Each wall is flat, endless, passes through zero and stands at right angles to its row. A trip goes straight from one point to another. List the walls that it crosses, first one first.
In the rows, 128 means zero.

Walls:
(1): [154 177]
(2): [114 110]
Trips:
[164  91] to [ 54 124] => none
[106 114] to [152 173] => 1, 2
[117 202] to [ 91 106] => 2, 1
[145 137] to [163 155] => none
[156 143] to [110  56] => 1, 2

Walls:
(1): [118 102 181 134  96 101]
(2): [ 87 125 152 115  39 148]
Trips:
[138 159 179 108 186 136] to [ 87 156 159 115 186 130] => none
[130  72 168 149 150  91] to [172 135 152 116  59 145] => 2
[156  84 132 102 123 126] to [ 99 152 169 158  92 183] => 2
[120 103 196 110 133 127] to [107 124  43 149  80 127] => 1
[135 126 143 134 142  69] to [105 128  68 141 165  78] => 1
[173  62 159 179 134 131] to [136 183 100 128  83  64] => 2
[182 106 178 129 128 142] to [103 100 157 147 135 101] => 2
[154 109 144 206 159 106] to [ 85  94  93 145 132 136] => 1, 2
[128 167 139 157 150 119] to [200 118 114 158 128 138] => none
[141  83 138 123 133 170] to [122  78 102 185 119  76] => 2

Walls:
(1): [175 180 104 131  88 179 122 147 153]
(2): [139 122 174 122 144 127 145 100  97]
(3): [140 148 116 143 181  99  42 137  62]
Trips:
[ 76 200 119 105 132 122 108 113 121] to [102 117  91 131  82 142 139 117 137] => 3
[ 93 173  54 152 108 118 114 142 128] to [159 120 152 190  91  69 189  84  98] => 3, 1, 2
[110 164 159  89 126 178 122 159 128] to [242 170 121  73 155 163  95 114 132] => 3
[ 88  92  83 104  48 183  91 127 124] to [ 87 132 122 136 138 127 129 162 148] => 1
[150  93 112 122 121  83 109 135 171] to [143 107 122 166 107 117  90  98 146] => 3, 1
[133 173 101 148 101  83 113 157 164] to [143  98 131 129 143  98 136 121  54] => 1, 2
[122 103 172 140  97  94  79 132 110] to [146 167 160 166 135 161 111 119 202] => 1, 2, 3
[127 164 182 188  71 227 126 128 189] to [140 131 121 132 114 130 225  94 125] => 2

Walls:
(1): [ 82 158 133  97 128 157 115 165 115 148 145 171  51  60]
(2): [114 172 204 108  97 125  73 108 172 113 125 162 137 177]
(3): [161 159 152 133 152  87 108 149 160 105 133  45 127 119]
(4): [153 168 103  49 141 161 204 144 126  94 114 110 125 139]
Trips:
[ 85 153 107 107 106  52 126 135 100 144  76 156 109  93] to [ 80 115 126 119 125 122 165  77 133 119 148 132  65 141] => 4
[117  83 102  64 175 109 134  85 188 100 127 119 165  82] to [ 95 130 123 143 138 139 112  91 157 126 185 196 132 133] => 3, 2, 4, 1
[158 138 116  97  95 146 172 119 144  88 107  66 132 183] to [203 135 133 109 178 113 157 121 130 142 158 158 173  88] => 2
[111 186 224 146 111 123 130 128 177 108 110  92 150 140] to [156  87  80 133 136 213 151 146 108 168  88 112  56 105] => 4, 1, 2, 3

Walls:
(1): [129 149 151 111 183 146 133  48  87 149  79 155 114 169 136 199 103 128
 120 183]
(2): [122 124 164 101 112 138  92 118 149  98  96 115 163 151 110 115 114 157
 152 174]
(3): [ 91  51 150  97 136 147  97 152  97 167 142 115 173 166 135 135 111 132
  72 109]
Trips:
[135 182 126 108 134  91  52 169 117 131 117 126 148  96  98 197 200 107
 104  72] to [118 125 144  87 104 162 121  97 131 181 150 126 111 134 131 120 136 190
 119 167] => 1, 2
[144  92 159 225 129  82  91 127 138 139 159 166 128  79 144 136  70 194
 129 128] to [101 135  92 136 191  76  66 132 120 157 150  93 147  95 120  74 169 157
 159 156] => 2
[151 120 125 100 116  72 144 102 156 137 127 139 149 179 148 155  95 110
  97 107] to [ 97 201 153 153 171 109  70 157 130  84 106 146 163 156 128 177 125 145
 117 138] => 2, 3
[144  98  78  42 121 137 206 124 137 171 128 175  28 165 122 151 185 111
  90 103] to [112 141 119 185 136 142 126 186  77 200 140 132 107 129 139 173 123 103
  76 142] => none
[118 132 163 130 101 103 124  86 148 163 129 161 159  85  98 179 129 126
 120 152] to [ 97  97 146 153 146  83  98  92 149  92 173  46 144 203 132  93  91 127
 150 141] => 3, 1
[ 85 120 149  69 102 117 170 125 115 110 195  65  94 134 141 159 106 166
 167 164] to [123 173  85  98  65 160 121 121 144 112  80 105 123  92 166  90 118 168
 108 128] => 1, 3
[ 86  92 113 149 133 201  82 102 127  95 121  94 154 133 156 192 170 153
 180 131] to [ 92 170 146 143 132 139 157 146 173  65  91  90 142 129 125 102  80  73
 203 157] => 3, 1
[107 181  89 162 178 136 157 160 146  65 101  53 140 114  79  69 162  77
 111 112] to [122  85 136 132 154 191  71 155 155  95 129 110  72 107 169 129 122 142
 129  65] => 3
[120 146 165 163 122 131  95 107 131  95 157 158 134 184 115  86 184 156
 130 128] to [ 43 128 122 136 172 134 131 120 122 170 145 196 185 150 120 153 149  86
 121  94] => 3, 1, 2

Walls:
(1): [149 142 152 130  83 126  65  87  64 125 117 174  79 114  99  94 121  91
 120 104 162 149 154 103 120 104 138 160 100 121 104 188 180 182 107  97
 102 151 136 101  94 102 159 165 109 168 169 132]
(2): [179 199 181 208 140 152 113 108 124 161 135 117 116 100 128 138 188  86
 133 138  72 151 156 114 111 102  68 166 130 125 118 135  53 146 156 123
 147 146 123  88 103  71  92 129  74 117 107 146]
(3): [144 120 164 170 122 151 142 111 129 136  99 159 165 180 127 168 136  54
 174 171  92  96 152 101  95 183 113 165 163 149 159 126 153 123 158 114
 126 125  65 177  98 130 140 105 107 128 142  79]
(4): [145  72 112  87 174  77 150 183 177 132 161 150 132 120 158 162 148 121
 194 134  84  80  49 180 161 170 154 114  85  69 117  69 124 122  65 168
 115  99 129 150 117  80 138 200 126 135 116 142]
(5): [ 81 105  92 163 145 117 159  93 110  86 155  91 163 120  65  87 119 154
 107 141 100 108 181 130 110 121 154 151 170 125 106 186 147 142 114  87
 127 118 107 136 126 137 153 154 183 168  77 134]
Trips:
[222 163 132 115 126  84 102 168 143 155 145 162 121 105 152 126 102 112
 122 102 150 140  98 108 153  97 128 178  99 108 102 126 157 116 140 178
  94 101  95  94 140  61 154 131  79 141 169 102] to [146 122  96 121 169 156  98  82 173 150 134 105  56 170 142 136 133 147
  97  47 150 100 173  62 135  88 175 106 150 124 176  94 162 155 196 109
  99 132 103  89 147 172 129  93  85  62 176 118] => 4, 2
[ 98 144 126 170  61 144  86 105 159  87 172 164 111 179 122 148 151  89
 115 154 104 216  57 123 127  88 143 149  88 104  96 149 150 116 129 123
 152 170 107 145 150  65 195  73 158 151 131 109] to [154 152 119 126 104 141 181 129 125 137 136  76  83 180 144 106 148 121
 139 144  91 125 112 145 166 144  51  63 122 131 157 140 116 122 119 141
 133  96 117 124 202 143 110 126 111 123 114 120] => 1, 4, 3
[119 156 130 164 119  81  87 144 149 150  67 141 118  84 115 110 131 143
 175 113 160 120 158 135 164 145 150 111  94 103 207 107 133 112 110  90
 122 115 117 139 152  93 172 116 126 116 168 119] to [148 104  94  99  86 139 117 155 112 144 180 162 137 120 117 156 189  93
 145 153 107 170 120 142 195  69 116 181  89 120 111 199 111 169 127 163
  96 106 122 147  94 169 156 192 106 156 222 137] => 3, 2
[172 219 106 152  92 112 130  89  89 104 156  96 105 121 160  82 123 102
 132 210 127 164 139  81 168 165 127 143 187 152 122 138  99 147 157 123
 160 126  49 145 109 102 121 177 115 151 180 118] to [107 122 114 121  44 115 123  64 115 137 148 188 102 119 151 162  99 141
 114 102  99  96 123 141 114  88  75 125  79 130 148  36  93 122 142  13
  93 127 127 155 204 183 140  91 109 134 107 105] => 5, 2, 1

Walls:
(1): [105 112 184 103 108 136 136 143 154 152 107 131 162 151 124 151 112 112
  84 150 107 109 110 107 117  79  81 135  87 132 142 138 157 117 167 115
 102 163 170 115  41 174 145 160 147 166 145 118]
(2): [101 114 179 189  94 145 101  98 159 125 112  89 101 149 157 135 146 135
 138 129 129 104 210 143 121  99 127 173 130 120 148 111 145 157  86 147
 153 165 155 116 126  96 117 142 103  62 161  48]
(3): [159  82 194 135 122 101 145 107 140 200 182 114 190 155 135 121 147 127
 156 101 124 139 112 113 167 109 152 149 142 125 115  96 138 168 171 185
 115 106 103  83 113  61 158 143 120 115 120 160]
(4): [173 127 143 230   7  85  97 167  99 122 122 151 101 121 158 113 143 132
 207 102 114 151 143 116  96 121 116 130 144 166 186 113 175 100 113 170
  91 170 126 106  94 130 166 105 176 166 133 106]
Trips:
[ 72 118 123 126  90 129  80 145  96  89 150  94 142  92 163  98 125 147
 156 138 183 102  94 167 160 150 136 122 128 189 126 115 163 111 108 148
 104 188 124 142 124 147 112 168  97 130 134  87] to [145 130 121 112 157  40 100 112 138 143 163 113 104 152 170 101 175 108
 105 162 140 118 129 157 126 127 122 169 101 118 180 195 123 115 126 163
  72 107  84 119 142 119 108 112  77 126 153 136] => 3, 4
[180 139 135 115 160 119 111 136 144 168 100 140 116  86 153 137 113 112
 125 114 159 144 186 131 143 140 153 158 163 153 160 134 129 180 183 117
  80 115 134 115 145 169 107 144 131  94 102  92] to [123 159 172 120 142 100  99 161 124 131 115 129 112 105 114 161 129 121
 130  75  99  96 164 114 169  97 111  75 131  86 161  94 124 137  85 130
 138 153 124  82  87  85  94 131 132 139 155 149] => 4, 1
[121 139 120 100  82 162 149 170 193 123 109 126 120 111  77 136 132 131
 155 153  88 148 135 120 103 159 135 130 107  87  97 132  74 124 142  65
 112  92 128  87  96 158  86 172  83 148 158 125] to [146 143 110 142 105 132 143 119 136 123 126 195 128 125  95 152 126 136
 101 170  26  94 125 129 160 122 160 165 107  48 170 149 119 127 158 114
 100 117  77 177 144 154 169 131 114 141 170 150] => none
[109  95  82 109 131 111 111 157 117 127 101 143  84 118  73  96 105 158
 141  74  81 169 136 138 149 101 116 120 124 152 165  66 120 167 120 107
  91 119 128 164  51  92 160  73  80 111 132  81] to [147 161 186  80 209  58 146 150 139 100  94 133 145 133  99 166 123 150
 144 131  28 188  62 103 105 108 109 147 159 158 165 130  83 125 104  99
  88 124 175 119 124 198 120 166 132 161  82 149] => 1, 2, 4
[148 134  96 128 159 101 204  68 156 148 147 137 141 181 104  78 158 154
 161 150 132 127 166 120 127  84 127 139 138 118 133 124 126  82  50 184
 143 183 172 169 108 141 131 171 149 144 147 111] to [142 123 120 129 142 132 114  84 143  66  93 104 119 145 153 101 151 148
 136 141 132 120 117 125 125 127 122 107  57  95 170  86 194  87  72 142
 140  67 156 144 133 127 112  92 125 135  56 122] => 3, 1

Walls:
(1): [ 67 159 132 158 173 136 122  79 140 132 111 119 112 148 120 160  97 165
 132 133 167 103 139 113 136 115 114 119  37  83 138 142  66 172 172 110
 144 166 135  95 117 158  76 136 114  89 132  75]
(2): [112  81 160  69 156 160 161 106 147 123 168 190 143 115 155 203 101 100
 146 137 168 141 129  87 149 113 217 127 118  72 170 109  93 191  75 185
 141 100 185 191 133 142 134  96 145 134  90 172]
(3): [158  56 151 179 149 138 170 156  83  99  93 149  95 152 104 170 120 106
 142 124  90  55 139 153 114 147 138 120 137 115  99 125  90  93 129 156
 138  66 114 106  94 178 106 104 102 154 134  82]
(4): [124 152 151 183 100 157 131 128 140  92 124  90 107 130 107 119 144 210
 115 109  82 166 120  88  82 112 150 171 156 103 119 102 100 127 159 147
 119 103 144 125  88 122 113 101   7 129 134 184]
(5): [ 65 113 148 153 118 156 144 158  89  97 129 115 156 163 189 139 157 130
 104  91 135 151 120 151 112 151 114 138  90  60 183 138 160 175 135  83
 120 128  67 118 167 137 132 152  93 118  80 129]
(6): [141 158 150  82 123 144  56 139 108 120 116 114 174 129 138 144 129 162
 137  93 101 143 138 110 150 141 128 110 162 110 143 117 143 156 118 188
 122 161 164 111 147 130 160  77 185 125 148 164]
Trips:
[158  98 181  97 138  75 104 149 118 120 132 110 136  92 118 167  91 110
 128 104  71 126 127  75 204  99  93 133 130 197 119 180 127  97 106  92
 149 109 167 125 135 141 111  79 112  88  91  86] to [142  68 170  91 123 132  79 115 125 102 157 163 148 148 106 102 157  97
 123 112 133 139 174 122 168 103 115 121 128 101 122 154 123 162  81 191
 117  84 189 123  35 121 167 117 107 163 182 138] => 2, 4
[162 114 129 130 124  57 133 116 142 112 141 141 130 196 113 124 120 112
 124  92  85 133  90 160 100 105 129 119 142 122 159 135  99  82 101 168
 112 150 156  59  88 132 140 127 103 111 146 150] to [ 75  79 122 131 164 144 140 125  68  93 113 104 140  77 167 109 142  79
  60  75  82 128 191 116  81 171 150 196 150  29  74 117 127 133  95 172
 130  93 152 122 106 187 165 124 111 100 153 155] => 2, 5
[173  79 129 118  86  89 176 129 121 150  89 119 118 119 140 157 117 128
 117 136 125 154 142 149 127 159 126 136 107 153 117 119 156 145 171 118
 140 125 126 143 135  90 147  76  95 127 122 125] to [ 69 201 104 121  96 130 109 141 176 148 117 121 147 121 130  94 153 145
 133 147 113 133 151  90 148 135 147 143 136 105 103 109 138 126 143 121
 143 146 169 184 123 135 120  89 198 138  77 104] => 5, 3, 6, 2, 4, 1
[105 135 151 134 125 125  73 148 166 149 138 141 120 146 104 189 154 119
 141  96 114 136 158 100  89 128 158 128 148 143 123 126  83 167  89 105
 151 107  75 113 195 160 135 104 105 177 218  57] to [130 153  95 156 102 146 135  60 103  96 135 153  94 117 184  91 121 110
 164  82  88 157 156 116 137  70  76 127 143  76 124 146 129 153 149 107
 141 138 124 125 179  84 117 136 137 153 117  85] => 2, 3, 4, 6

Walls:
(1): [157 184 147 140 146 192  53  80  77  85 130 103 142 165 135  64  89 128
 157 137 139 179 111 146 119  40 158 144  99 151 156 110 163  97 175 165
 126 146 109 120 172  70 107 132 114 144  59 120]
(2): [ 87 157 121  98 116 136 102 184 146 123 129 136 116 130 102 143 112  53
 117  91 121 133 148  61 122  62  97 167 134 128  74  94  93 133 155 187
 141 145 108 134  63 126 131 121 133 126 139  62]
(3): [ 80 137 170 129 147 150  89 135  78 131  82 136 107 144 142 105 117 120
 128 151 143 102 169  90 124  47 103 134 141 104 169 183 123  98 146 115
 186 126 138 100  75 170 104 199 160  46 182  91]
(4): [119 149 128 169 128  78  82 141 155 106  43 118 120 147 169 155 118 176
  72 117 147 152 170 167 111 158 138 166 122 119  98 127 124  94 142 112
 156 141  94  96 167 116 128 145 148 150 153 107]
(5): [139 135 150  90 119 103 113 159 193 166 118 155 133 171  73  74 101 126
  85 151 178 149  64  78 171 133 137  85  96  71 149 154 123 153 123  79
  99  87 133 125 108 141  90  90 141 173  96 155]
Trips:
[138 148 130  46 131 121 155 140  89 150 166 100 126 165 152  82 151 134
 127 121 146  74 169 125  58 179 145 109 150  92 100  73 142 123 137 158
 147 173  76 142 132 145 114  81  90  80 143 151] to [113 127 130 144 148 146 103 145 104 100 194 163  61 162 197 172  90 112
 149  86 130 131  82 119 154 109 128 147 168  37 134 176 131  95 100  75
 111 129  87 108 116 199 148 109 112  94 149 111] => 3, 5
[169 124 135 123 187 140  87 121 148 164 154 126 189 100 173  74 100 146
 143 159 178 142  92 199 129 124 103 129  85 115 146  80  71  76 110 159
 134 113 140 141 122  58  79 136 175  96 104  99] to [136  84 125  92 106 107  97 147 174 149 147 180 127  69  71  95  99 100
 149  86 135 148 124  86 108 130 147 107  75  94 152 183 158 158 130 230
 133  95 171 138 133 167 144  45 168 133 172 160] => 4, 2, 1
[ 86 100  75  90 101  99 103  85 185 152  91 207 127 108 144 189 127  70
 115 185 145 134 115 104 162 125 130 100 105 131 173 110 101 169 186  73
 133 112 126 115 151 142 154 102  65 174  97 114] to [174 168 120 144 102 135 136  90 120 105 187 147 152  61 138 149 180  65
 135  85 134  91 124 112 179 142 106 103 137 127  88 107 101 113 151 153
 108 142 128 126 114 125 109 173 128 129 175 138] => 5
[149 100  90 130 152 117 137 193 152 133  95 129 142  82 139  85  99  96
 127 102 166 101 153 151 170 153 144 147 144 170  90 132 219  44 171 175
  92 113 136 116 111 145 131 143 157  96 169 128] to [ 82 127 158 122  51  89 128 138  77 200  93  90 124 122  72 125 143  95
 175 168 133 104 143 197 176 133 113 129 143 169 118 113 127  74  82  94
 103 175 143  96 152 101 183  86 134 127 165 141] => 2, 3
[143 126  99 136 144  73 176 123 148 163 118 215 122 142 135 192  97 180
 102 159 118 126 114 144 121 142 113 104 180  88 169 137 182 123 167 153
 134 107 186 100 138 105 101 136  98 100 157 122] to [167 148 114 106 101 173 155 112 146 122 126 103 103  94  89 179  78  79
  85  85  97 110 119 167  72 145 124 120 140 119 147  94 179 112 127 102
 129 157 144 124 133 119 140 156  98  36 134 127] => 5, 4, 3, 2
[127  98 119 138  70 122  92 177 153 139  81  71 143 103 112 180  81  75
 128 102  88 126 167 144 115  99  76 143 170 105 108 152 148  67  70 114
 164 168  61 108 113 195  98 202 105  81  99 118] to [159 145 136  86 104 158  91 139 126 129 204 146 113  74 123 174 101 154
 184 152  82 130 135 127 172 107  76 138 153 145 148 180 192 104 154 114
 152 185  28 129  92 183 127 116  81 156 163  71] => 4, 1
